Every row gives one point. The ring and each string are closed loops that go straight from each point to the next, and from the last back to the first. Before rounding, they use only three directions, however many columns there are. How many times does the string pass through the ring? Passing back the other way cancels.
In the rows, 128 means zero.

Ring:
[[150 115 108 163]
 [147 172 135 150]
 [124 193 163 111]
 [103 162 171  78]
 [ 98  94 152  75]
 [116  54 118 111]
 [135  66 102 144]]
String:
[[136 120 134 130]
 [165 135 142 154]
 [175 167 149 163]
 [152 161 155 136]
 [117 152 129 124]
 [112 193 143 116]
 [103 216 167  93]
 [ 92 209 186  67]
 [ 81 153 142  81]
 [111 127 145 100]
 [126 118 163  97]
 [115 113 137 106]
 [ 74  50 108  79]
 [ 89  10  98  93]
 [136  37 127 119]
 [130  11  78 147]
 [124  45  60 163]
 [126  95  90 151]]
Times through: 0
String:
[[167 122 105 182]
 [168 123 126 166]
 [153 125 139 143]
 [126 125 129 126]
 [134 140 102 158]
 [143 163  98 174]
 [158 191 115 180]
 [130 177 114 152]
 [119 159 119 134]
 [141 148 153 125]
 [155 157 171 125]
 [152 214 168 137]
 [135 221 148 139]
 [125 211 132 140]
 [117 155 123 128]
 [133 137 143 123]
 [154 156 154 138]
 [170 164 154 154]
 [153 138 149 138]
 [125 130 119 134]
 [129 132  90 161]
 [144 126  87 176]]
Times through: 0

Ring, 7 rows:
[[138 151 123  80 107 129 170 161]
 [106 149 116  94 119 186 183 176]
 [ 81 130 121 114 138 208 163 154]
 [ 73 105 134 128 152 191 123 112]
 [ 91  87 143 122 144 115  85  69]
 [121 101 140 102 123  73  95  79]
 [139 123 135  87 111  74 121 107]]
String (12 x 8):
[[ 58  95 138 140 167 216 115 103]
 [ 36  86 122 142 152 192 113  98]
 [ 73 107 122 119 134 161 129 116]
 [100 119 135 111 140 166 133 122]
 [118 132 149 111 157 209 143 136]
 [ 87 147 119 109 138 238 187 182]
 [ 77 149  99 100 114 206 199 192]
 [ 85 134 108 101 114 166 171 160]
 [101 130 123 103 125 162 153 143]
 [113 139 137 105 144 205 160 153]
 [118 128 144 108 147 180 138 129]
 [ 88 116 144 126 164 221 132 124]]
Times through: 2
String:
[[ 95 138 101  90  97 130 174 162]
 [ 97 160  90  82  89 159 210 201]
 [ 90 151  98  91 103 176 198 190]
 [ 81 128 106 103 112 155 163 151]
 [ 67 127 100 107 112 168 170 158]
 [ 58 137 104 116 132 238 188 181]
 [ 77 129 128 121 152 239 162 155]
 [118 126 152 113 159 199 133 125]
 [ 95 116 134 115 142 169 131 120]
 [ 92 112 132 114 137 157 127 115]
 [ 67  99 120 122 132 146 120 106]
 [ 58  82 129 133 144 143  94  78]
 [ 57  63 139 141 153 119  62  43]
 [111  85 162 124 159 120  69  54]
 [105  77 154 121 146  84  61  43]
 [134 111 156 106 145 121 100  88]
 [121 114 142 103 132 118 114 101]
 [103 107 124 101 112  86 116 100]
 [117 109 122  91  99  47 112  95]
 [163 127 140  76 103  44 117 103]
 [170 139 151  80 123  99 130 120]
 [174 148 151  77 123 114 142 134]
 [151 144 141  85 124 131 148 139]
 [114 131 125  96 119 135 148 136]]
Times through: 3

Ring, 7 rows:
[[169 134 134 143 144 161 101 125  89 157 120 151]
 [202 135 118 118 151 149  97 116 122 155 113 151]
 [197 131 108 101 141 113 104 126 157 157 115 126]
 [162 129 113 110 129  88 112 140 162 161 125 103]
 [125 122 130 123 104 107 128 171 120 160 126  98]
 [127 120 139 131 102 143 130 177  83 156 121 117]
 [137 125 142 142 116 160 120 160  72 156 121 134]]
String (27 x 12):
[[238 132 108  95 152 166  96 115 127 151 102 163]
 [215 129 117 105 141 172 103 129 107 151 104 159]
 [176 130 126 125 135 148 107 135 108 156 116 140]
 [154 134 133 144 141 135 104 128 107 160 126 134]
 [137 138 145 168 147 149 100 122  82 161 131 143]
 [148 128 146 149 125 182 114 150  55 154 118 151]
 [163 119 138 122 108 190 125 171  57 150 108 148]
 [165 123 129 117 116 157 120 160  92 153 113 134]
 [149 119 141 129 105 181 127 174  58 151 112 141]
 [159 118 137 120 104 183 127 175  62 150 109 142]
 [165 124 128 119 119 150 118 155  99 154 115 132]
 [140 133 134 146 135 124 108 135 110 161 129 124]
 [137 135 141 159 140 140 104 130  92 161 129 135]
 [152 138 144 165 150 165  97 118  74 159 126 155]
 [190 133 131 133 146 179 100 124  84 154 112 163]
 [209 134 122 120 150 174  97 119 101 153 109 164]
 [204 129 117 106 137 158 106 133 115 153 108 149]
 [173 131 122 121 135 132 107 135 123 157 119 131]
 [164 137 122 135 150 109  98 116 141 162 128 125]
 [203 138 106 108 157 104  93 106 169 160 119 130]
 [213 134 100  93 150 104  98 115 177 158 114 127]
 [231 129  92  72 142 109 103 125 183 154 106 127]
 [218 124 101  76 128 131 112 143 153 152 104 131]
 [175 130 118 114 133 123 109 137 134 158 118 125]
 [171 137 117 126 149 102  99 116 152 162 126 122]
 [160 136 123 135 146 109 101 120 139 162 128 123]
 [217 138 108 108 160 129  91 103 152 157 114 146]]
Times through: 4
String:
[[166 137 127 139 149 127  98 117 123 161 125 135]
 [167 131 126 127 136 134 107 134 117 158 120 132]
 [174 129 124 120 131 141 110 140 114 156 117 134]
 [206 130 119 111 141 166 103 129 108 152 108 155]
 [236 134 113 104 155 180  93 112 111 150 102 173]
 [210 141 116 125 167 144  86  96 132 157 116 157]
 [170 139 123 136 154 116  95 111 137 162 126 132]
 [173 130 121 120 134 129 108 135 126 158 119 129]
 [212 127 106  88 134 134 108 136 145 153 107 135]
 [214 126  99  78 132 115 110 137 166 154 108 124]
 [182 130 102  95 134  77 109 133 186 161 121 102]
 [136 135 119 132 138  63 107 128 171 167 137  92]
 [138 133 127 137 134  96 109 135 138 164 132 108]
 [158 124 121 111 116 119 121 158 128 157 119 113]
 [147 120 121 107 105 110 128 170 131 157 120 102]
 [122 118 124 111  95  89 135 182 137 160 126  84]
 [104 125 130 133 108  75 127 166 140 165 136  81]
 [121 129 129 136 121  90 118 151 135 164 134  97]
 [152 126 125 120 120 119 118 152 124 158 122 115]
 [154 121 118 103 108 109 126 167 136 157 119 103]
 [138 125 113 108 115  64 122 156 173 163 130  81]
 [143 133 114 121 134  60 110 133 179 166 134  89]
 [153 136 117 128 142  80 103 123 165 165 132 105]
 [169 130 119 118 134 117 109 136 136 159 121 122]
 [198 126 112  96 129 137 111 142 133 153 109 133]
 [237 128 101  80 141 150 103 127 144 150 101 150]
 [249 131 103  84 150 165  97 117 135 149  98 163]
 [203 141 118 130 167 139  86  96 133 159 119 153]]
Times through: 5
